Rows are points. Before rounding, the points of a table are all equally far from one centre. They may lie mostly on one side of it. Where is the centre, to within rounding?
In the rows, 128 means zero.

Points (6 x 3):
[[200 133 165]
 [161  96 167]
 [200 129 164]
 [185  99 113]
 [149  89 154]
 [115 168 111]]
Centre: [156 139 134]

Points (18 x 12):
[[166 113 151  88  88 135 101 129  84 151 170 106]
 [131 125 172 119  99 123 145 188 142 196 146  79]
 [222 153 148 118  89 145  73 136 141 151 174  76]
 [215 156 121 145  79 174 123  94 118 212  95  85]
 [135 127 136 118  77 122 138 186 136 138 103  93]
 [204 174 161 114  81 101 160 121 137 153 154 121]
 [186 134 148 112  40  96 115 132 135 142 168  84]
 [198 131 135  92  45 124 124 120 147 158 107  57]
 [144  85 164 145  52 133 149 141 137 206 121 148]
 [195 163 127 157 131 119 107 177 166 169 163 127]
 [154 136 201 151 108 124 121 171 173 186 166  74]
 [218 138 130  82 108 175 109 150 139 185 134 133]
 [182 155 145 119  88  82 117 134 164 149  99 111]
 [152 154 147 129  58 136 115 143 137 221 191  99]
 [146 131 104  94 131 155  82 131 145 194 168  96]
 [188 116 111  67  84 125 100 142 142 177 160  85]
 [181 137 113 145  91 134  58 150 170 157 110 125]
 [123 105 145 133  74 160 151 106 110 121 191  80]]
Centre: [174 117 138 147  97 152 135 122 147 167 142  97]

Points (31 x 24):
[[ 84  54 140 133 186  92 111 136 157 148  78 150 135  91 136 120 112 144
  127 127 149 186  73  96]
 [152 108 127 168 119 108 136 139 154 125  72 196 179 155 166 115 148 161
  148 168 101 126 164 104]
 [113  70 106 140 198 131  41 126 168  86  56 123 158 137  76 139 101 139
  167  99 111 135  73 124]
 [ 83  83 104 157 195 129 101 150 200 103  41 138 158 164 122 138 141 169
  181 166  77  91 108  60]
 [110  67  69 156 105 150 128 146 159 113  69 177 180 134 150 131 148 152
  154 150  86 146 152  72]
 [ 97  90 134 128 158 126 107 120 176 169  92 198 166 113 151 158 121 135
  133  84 140 123  99  68]
 [ 99  88 111 133  99 125  60 130 162 127  85 167 137  89 148 135 163 136
  200 134 133 118  54  72]
 [111  86  92 137 197 151 111 115 138 101  62 137 151  80 175 101 133 165
  215 148 125 111 119  73]
 [130  86 100 189 174 109  82 157 157 115  62 156 172 127  66 147 160 184
  201 146 121 116 113  65]
 [127  91 127 191 156  84  72 127 166 100  56 197 148 126 168 132 141 183
  163 169  97 155  83  78]
 [ 76 100  67 111 135 145  60 151 172 106 105 145 149 129 157 131  96 187
  206 126 117 112  99  51]
 [ 83  73  89 136 141 150 133 114 164  93  64 122 113  90 164 134 143 119
  152 180 127 171 111  84]
 [115 100  73 170 178 156 107 138 169 126 110 102 135  88 142 151  97 139
  207 108 109 150 115  55]
 [119  50  95 170 135  85  88 155 107 110  93 146 127  69 135 109 151 132
  176 143 102 158 107  82]
 [ 99 116  79 139 126 108 134 118 154 138  84 184 131  88 137 138 130 138
  216 173 134 171 134  77]
 [128  90  60 133 169 111  57  84 156 124  58 127 124 120 125 110 120 114
  155 188 105 146 130  58]
 [118  97 100 191 173 139  60 133 165 117  59 174 144  95 156 112 147 160
  187 140  60 104  91  96]
 [104  71  96 128 146 153 134 190 173 147  49 132 133 146 133  79 167 151
  193 138 142 141 141  88]
 [119 126 105 132 170 151  81 141 194 105  72 147 158 140 177 186 151 165
  191 126 129 188 111  91]
 [ 93 121  96 157 177  67  52  77 175 148  92 127 152 113 177 119 157 146
  138 131 111  94  83  61]
 [141  83  74 149 146 151  77 157 149 190  75 150 124 111  93  95 108 151
  141 154  97 122 134  88]
 [121 140 127 173 139 134 139 161 183 148  40 131 161 102 123 148 174 160
  143 132 129 152  43 106]
 [ 97  33 122 132 149 135  90 119 183  87  95 103 127 160 141  93 177 141
  178 151 150 142 118  74]
 [139 116  57 145 171 101 132 131 155 101  42 174 141 111 162 135 142 147
  188 154 124 134  55  53]
 [112  74  99 141 170  71 122 145 169 177  51 160 151 130 192 127 124 165
  168  81 148 160 115 108]
 [130 113  93 174 183 113 145  79 171 122  69 158 107 150 118 126 153 125
  189 116  72 180  64  76]
 [128  81  81 150 168 126 127 110 159  81  52 181 116 104 161  87 135 186
  187 134 154 166  99  69]
 [ 82  94 101 176 173  81 110 157 173 137  55 197 182 138 133 143 150 185
  130 126  96  82  99 116]
 [113 106  82 116 155 147  65 157 193 142  73 144 152 126 125 103 210 175
  118 128 120 111 113 114]
 [106 103  47 144 159 152 124 132 146 120  59 172 178 122  83 125 115 125
  206 129  98 166  98 118]
 [137 100  89 104 138 129 112 110 149 136  52 116 146 114  87 161  96 184
  138 157  77 187  73  85]]
Centre: [108 117 109 145 145 109 107 123 147 119  80 127 136 145 127 122 129 159
 157 122 118 130 108 101]

Points (27 x 24):
[[191 129 169  92  78 167 152  91 184 144 152 145 116  49 131 100 115 120
   99 102 105 167  70 153]
 [202 192 158  60 111 113 136 103 132 119 131 145 152  75  50  84 144  93
  105 120 138 151  86 142]
 [173 212 165  60 129 136 164 111 146 146 161 125  76 124  79  92 108 152
  112 116 153 184  80 113]
 [156 192 173  58 131 122 158 140  90 169 144 141 113 108 106  88 141 151
   87 103 168 171 113 142]
 [179 220 162  73 120 133 143  99 148 138  67 123 102 105 106  65 123 108
  148  99 106 200 112 120]
 [189 190 201  75 103 131 156  79 142 168 179 122 110 145  81  99  88 133
  104 105  98 186  68 140]
 [200 154 149  80  94 114 145 103 124 164 123 119 143  94  74  51 109 134
  122 139 142 179  65 128]
 [224 135 168 121 101  83 171 122 138 123 138 114 110 152  98  70 117 113
  102 108 139 201 104 131]
 [184 164 191  68 119 125 152  73 107 183 119 138 103 131  98  63 116 101
  138 119 159 162  90 139]
 [195 164 131  66 104  97 173 122 131 151 105 148 176 128  74  85 125 126
  107 104 153 159  88  98]
 [155 177 194  95  72  86 196  62 127 137 119 117 108 106 115  89 139 156
  100 139 118 177  61 117]
 [174 153 132  69 102  73 160 123 126 119 127 159 101 136  74  74 124 153
  121 116 166 164 108 129]
 [144 193 217  88 110 123 124 106 116 159  82 146  81  73  96  85 143 132
  123 119 145 142 144 153]
 [200 168 208  75  91 124 167  83 137 140 144 145 184 137 110  78  86 113
  112 113 112 185  72 107]
 [183 181 186 100  82 152 167  79  94 143 106  99  86 117  82  67 128 132
  123 118 126 164  73 162]
 [232 135 183 101 132 117 135 149 172 165 119 141  84  93 107 103 116 107
   91  94 110 146 106 158]
 [211 217 159  82  95  78 124 106 113 132 119 112 148  97  97  88 100 117
   73 114 152 175  79 128]
 [163 166 185  89 105 139 191  93 110 143 141 106  91 151  46  85 139 135
  151 159 133 180 121 125]
 [165 158 204  64  85 139 127 116 113 161 108 157 158 112  98  61  97 156
  155 122 103 189 124 126]
 [208 172 162  68 102 113 162 103 166 138 162 118  96 101  78 102 153 139
  130 142 152 185  85 135]
 [222 190 184  65 111 129 163  94 118 113 160 160 120 133 125  65 122 105
   99 139  87 203 104 117]
 [154 185 167 109 115 119 185  92 147 123 110 139 166 183 130  21 113 118
  120 122 119 137  94 123]
 [219 178 177 114 106 129 177 103 170 158 134 129 142 120 119  64  98 130
   91 175  97 202  99 113]
 [197 161 192  81  83 120 152 134 159 160  98 116  91  96 110  81 147 115
  159 130 141 144  71 154]
 [199 191 190  92 123 108 173 100 107 109  96 138  99  87  95  66 136 140
   80 101 119 171 100 109]
 [214 153 205  66 123 159 145  96 134 127 117 146  77 143 139  64 117  89
  106 131 140 161  97 132]
 [175 143 214  74 115 133 162 142 140 155 129 160 103  88  90  81 111  86
  106 109 126 181  65 143]]
Centre: [140 165 149 128 112 132 123 115 125 125 138 126 126 123 126 134 115 107
 120 134 101 138 111 111]

Points (27 x 24):
[[132  87 177 107 164 132 128 201  89 103 128 103 100 143 101 145 144 136
  117 205 138 105  42 160]
 [113  58 158 117 194 126 164 176 100 103 138  73 122 133  92 144 127 183
   80 145 147 105  70 186]
 [130  51 143 106 134 104 143 172 130 109 128 117 124 132 111 154 117 144
  125 192 108 140  33 191]
 [103  80 161  74 151 137 181 162 103 106 119  86 137 140  71 191 137 171
  137 197 108 111  70 183]
 [ 66  80 158 101 126 136 144 161 120 106 120  98 139 152  55 145 131 192
   87 166 123 108  68 197]
 [ 64  73 175 107 162 117 116 184  90 122  92  73 150 135  67 129 137 185
  114 172 150 116  75 154]
 [104  99 136 107 141 109 112 174 121 133  98 127 134 184  69 160 157 182
  138 150 116  71  55 164]
 [123  79 169 135 132  92 140 194 114 146 128 123 149 119  98 176 134 175
  120 164 152 108  28 174]
 [ 78  92 166 137 112 122 127 150  75  78  96  84 157 134  68 135 148 170
  104 164 132 152  36 167]
 [ 85  66 149 151 142 108 148 190 130  81 155  93 133 143  84 171 144 177
   99 196 131 114  53 182]
 [ 87  75 143 107 155 103 163 152  87 108 146 130 109 177  95 152 149 194
  113 191 121 101  43 182]
 [121  81 170  94 158 120 134 170 111 107 117 102 107 159  85 169 108 159
  135 140 153 138  46 200]
 [ 98  56 123 129 133  83 133 177 138  93 104 115 150 157 105 181 116 184
  144 163 140 120  58 192]
 [ 95  98 145 101 160 100 117 165 125  98 123 102 105 121  76 173 112 169
  150 197 135 125  39 191]
 [116  96 166 121 154 104 143 200 114 118 137 103 146 137  87 148 169 193
  155 172 122 121  30 172]
 [ 79  86 171 104 159 111 144 164 145 108 131 121 150 163 121 141 164 127
  119 144 109 150  35 178]
 [115  81 201 152 173 143 151 152 112  82 127 127 140 145  88 185 168 160
  139 148 110 117  52 141]
 [114  95 172  83 164  81 132 177 103  96 111  84  96 115  82 164 150 188
   94 162 117 108  68 178]
 [ 86 105 160 124 175 119 120 163 149 133 144 101 132 129  53 167 139 187
   99 183 111  92  71 170]
 [136  67 174 153 166 113 128 186 129 136 133 106 136 101  92 152 110 190
  140 159 161  92  87 197]
 [106  78 134 108 151  92 120 191 143  82 123  94 119 138 120 186 133 183
  155 130 103 110  35 157]
 [ 70  96 155 125 141 119 170 174 111 102 137 103 116 144  84 168 121 187
   89 183 116  81  50 185]
 [ 91  67 150 124 151 121 144 189 122 116 116 128 149 143  81 204 135 163
  135 169 133 123  38 147]
 [109  83 160 124 173  94 157 199 109 131 142 127 139 141  63 152 132 157
  109 163 137 131  57 151]
 [ 77  44 124 102 167 113 127 164 128 124 158  85 129 104  57 155 155 177
  128 140 127 120  69 201]
 [126  57 135 137 196 111 147 156 123 134 127 100 102 161  87 152 142 172
  130 171 125 148  65 186]
 [ 80 116 138 136 173 111 110 197 122 146 116  64 140 146  99 199 117 161
  107 158 153 112  73 177]]
Centre: [108 101 134 120 119 123 135 126 109 113 143  88 130 125 126 146 150 149
 134 152 146 107 106 140]
